Rows are points. The ring and each string are closed loops that go straight from each point to the next, and from the last back to the first. Before rounding, they use only three directions, however many columns there are. How many times does the string pass through the ring? Passing back the other way cancels.

Ring (7 x 4):
array([[ 42,   2, -37,  33],
       [ 20,  29, -16,  26],
       [-14,  28,  -4,  19],
       [-50,   8,  -4,  15],
       [-49, -31, -16,  15],
       [ -9, -42, -27,  20],
       [ 20, -32, -35,  26]])
String (15 x 4):
array([[ -2, -41, -49,  32],
       [ -4, -21, -43,  32],
       [  1, -14, -24,  22],
       [ 14, -24, -14,  15],
       [ 28, -46, -24,  17],
       [ 20, -54, -35,  21],
       [  0, -57, -46,  27],
       [-19, -29, -45,  32],
       [-13, -18, -27,  24],
       [ -7, -28, -14,  14],
       [-12, -51,  -8,   7],
       [-15, -59, -10,   7],
       [-17, -58, -21,  13],
       [-16, -61, -37,  21],
       [  0, -59, -35,  21]])
Times through: 2
